Each row of a before or after table is a point. One or more steps were done to the points. Then noise was added and the rows were shuffled. The steps act on columns, c1 being the first. Write out the steps. A step turns or swaps two columns, mirrors them in a line or flattens them onto one, adds a multiple of one to another, or multiplies or shifts one. Angles are multiples of 10 degrees, from the lower column toward the higher: turns from -170 to 170, lines from 10 to 170 but not 90. Use the fewest steps. Two steps may share a column if one is a turn and the other turns, adds or multiplies; they go together, in the order done. Otherwise the lowest column goes first.
In the rows, zero is written as 128.

Before (12 x 2):
[[ 62  44]
 [ 63 132]
 [147 143]
 [107 155]
 [154 147]
 [115 169]
 [157 115]
 [131 161]
 [123  94]
 [145 149]
 [142   7]
 [123 106]]
After:
[[156 107]
 [143 147]
 [  7 140]
 [150 144]
 [116 155]
 [ 96 127]
 [136  63]
 [ 40  61]
 [104 123]
 [159 132]
 [170 114]
 [149 154]]
Steps: swap c1 and c2

Before:
[[122 164 204 100  93 174]
 [ 96 108 153 132 103 115]
 [186 127 112 105 168 208]
 [ 79 119 147 194  93 129]
 [ 68 130 133 135  97 116]
 [112 108 152  65 106 174]
 [ 99 127 123 106 146 152]
 [160  71  93  62 152 249]
 [140 113 191 109 120 140]
 [118 130 115 144  75 114]]
After (10 x 6):
[[ 79 160 129 180 130 178]
 [ 40  98  95  74 106 208]
 [130 110 103 159 125 145]
 [147 158  88 128 171 115]
 [186 144 111 164 153 107]
 [159 155 132 153 119 115]
 [102 125 189 138 179 177]
 [ 22 137  76 107  67 248]
 [ 99 140 161 130 131 146]
 [212 166 119 100 146 127]]
Steps: add 0.5 times c6 to c1; turn c1 and c4 by -140 degrees; turn c2 and c5 by 130 degrees; shift c3 by -20

Before:
[[140 104  99 172  19 143 170 110 102]
 [141 204  97  94 109 113 102  80 139]
 [119 175 119  91  97 180 112  94 133]
 [194 156  48 138 104  15 157 126 152]
 [108 124 177 116 158 132  81 109 184]
 [173  32 191  95 133  80  72 209 105]
 [134 125 107 132  51  65 187  91 122]
 [131  89 150 137 162  94  93 174  64]
 [ 84 199  89 106 102 156 114 121 187]
 [164  46 110 143  88 157 173 113  96]
 [131 166 194  83 178 161 113 169 135]
 [152 163 173 140 133 143  79 142 141]]
After:
[[121 203  85 113 127 132 154 101 152]
 [ 70 125  86 125 174 134 174 100  56]
 [ 97  86 180 130  47 129 111 153 120]
 [147 101 102 148 164 139 217 100  59]
 [150 194 120 122 162  92 159  87 169]
 [ 75  33 218 113  74 170 142 194 150]
 [162 175 160 114 120 124  92 199 152]
 [ 22 159 128 138 161 193 148  43 120]
 [161  47 109 130 143 160 154 116  64]
 [131 124 114 117 139 104 122 171 219]
 [180 180  91 117 122 117 156 120 141]
 [142 170 142 138 105 145 136 176 167]]
Steps: swap c1 and c6; swap c3 and c8; multiply c4 by 0.4; turn c5 and c7 by -110 degrees; turn c5 and c9 by -50 degrees

Before, 12 rows:
[[132 182  83  78 133  93 117 153  85 148 162  97 125 142]
 [103 186 157  97 156 168 160 145 145 102 100 151 103 119]
 [137 160  90 143  99 139 119  81 167 114 128 131 132 164]
 [121 125 123  73  75 115 116  89  98 124 105 151 157 169]
 [ 74 113 144 115 139 135 140  72 114 126 133  86 104 134]
 [147 177  86 149 109 139 183 126 101 126 120  76  93 162]
 [ 99 107 115 125 131 101 144  83 156 185  96 149 124 114]
 [109 115 138 155  95 111 105 103  95 133 137  74 118 139]
 [164  86 107 103 140 124  98 162 163 129 177 155  99 102]
 [ 89  89 125 159 114 155 154  80 122  99  96  97 164 145]
 [ 94 126 104  98  71  89 158  91  93 102 152  87 162 120]
 [102  88 139  82  85 155 189 151 162 150 174 119 175  98]]
After:
[[104 105 154  97  93   7 155 160 146 102 123  96 124 136]
 [154 168 104 105  90 204 122 176 158 150 188 137 140 168]
 [ 88 190 123 156 159 185 160  63 128 106  81 131 114  99]
 [ 94  99 101  98 171 151 162  75  96  97 119 177 122 173]
 [125 115 120  74 223 144 133  77  95 141 130  94 109  75]
 [151  93  83 146 179  38 137 155  92  73  89 160 115  77]
 [141 106  87 149 186  66 130  95 168 144 131 125  96  84]
 [ 73 153 144 113 122 152 128 109 121 117 103 160  63 106]
 [138  43  86  89 140  51 109 142  83 132 134 177 148 106]
 [107 195 137  89 136 186 115 107 167  65 162 169 171 201]
 [114 128 145 147 175 153 122 121  94 157 106 170  98 122]
 [103 129 120 133 115 172  68  96 155  97 120  83  92 156]]
Steps: multiply c2 by 2; turn c2 and c6 by -120 degrees; multiply c14 by 2; turn c5 and c14 by -150 degrees; mirror c7 and c10 in the line at 140 degrees; turn c8 and c13 by 50 degrees; mirror c11 and c12 in the line at 20 degrees

Before, 13 rows:
[[173 128  91 126 137  27 139  62 126 114 131  93 150 112 140 109 141 138
  140 137 150 112 151 102]
 [102  92  77 126  65 141 133 112 132 137 119 116  94 104 157 101 110 132
  133 137 120 171 173 117]
 [119 139 103 131 125 156 141 118 127 107 140  93 147 130 136 108 147 153
  144 139 148 164 154 153]
 [154 112 113 146 128 156 136 146 128 114  89 120  23 115 154 152 145 148
  137 126 128 123  97 139]
 [106 146 115 122 133 102  71 149 135 105  71 111 146 123 154 113  89 146
  107 119 136 135 170 105]
 [111 112  97 153 130 120 130 139 113 111 134 111 134 138 101 128 124 134
   67 109  76 173 160 100]
 [106 120 105 133 131 128   7 141  94 108 136 109 142 122 156 144 143 129
  141 152 154 137 144 161]
 [135 136 114 147 140 108 140 152 123 131  86  95 112 102 145 107  61  97
  109 112 144 121 157 113]
 [111 131 113 141 118  35 132 152 112 165 137 110 142 105 124 101 124 143
  140 109 116 118 101 102]
 [112 135  89 146 122 140 127 144 130 109 120 110  72 111 162 191 129 144
  131 125 116 112 167 186]
 [129 145  66 148 135 156  85 109 112 126 124 113 139 162 154 143 121 115
  137 131 124 131 111 153]
 [111 148  73 117 142  79 141 126 128 122 132  75 149 122 150 158 138 150
  119 210 149 136 118 102]
 [112 146  96  52 141 101 128 132 125 128 130  75 152 106 161 113 109 130
  116 109 122 112 160 105]]
After:
[[108 177  76 117 143  99 141 127 124 123 128  84 150 121 150 156 127 148
  139 209 150 138  90 155]
 [103 142 108 141 116  73 126 150 119 167 130 102 143 138 124 101 133 145
  113 110 116 115  49 165]
 [118 143  91 146 121 108 130 144 126 108 118 114  71 173 164 189 127 145
  131 128 113 112 165  96]
 [ 99 115  78 126  68 113 132 111 138 138 121  43  96 145 160  98 132 133
  115 143 121 165 167 154]
 [104 156 118 124 137  83  70 147 156 104  77 135 141 122 157 116 159 144
  134 122 133 137 148 160]
 [114 134  98 150 129  98 131 143 126 109 129  71 130 106 102 127 178 132
  165 113  78 171 145 143]
 [172 154  94 124 137  36 140  64 123 120 133  72 149 130 137 108 119 144
  124 133 148 112  87 168]
 [110 186  97  53 142  89 125 137 136 126 132  78 152 137 163 107 151 129
  125 108 124 107 137 167]
 [139 159 109 151 142  94 139 149 167 127  86  91 108 140 140 104 183  99
  104 110 142 123 134 154]
 [120 161 102 135 125 131 141 114 118 105 142  96 154 138 141 105 108 156
  121 139 145 165 167 104]
 [153 127 113 153 130 171 137 147 117 110  88  89  29 142 151 151 110 146
  125 125 126 127 123 134]
 [133 146  65 148 140 157  80 107 118 122 124 137 143 110 153 138 140 120
  111 131 123 128 130 102]
 [108 137 104 131 130 123   6 138  89 108 136  75 141 150 155 141 129 131
  115 151 151 134 139 118]]
Steps: turn c2 and c12 by 50 degrees; multiply c12 by 2.5; turn c6 and c23 by 40 degrees; turn c9 and c17 by 40 degrees; turn c17 and c19 by 140 degrees; turn c14 and c24 by -150 degrees; add 0.3 times c15 to c24
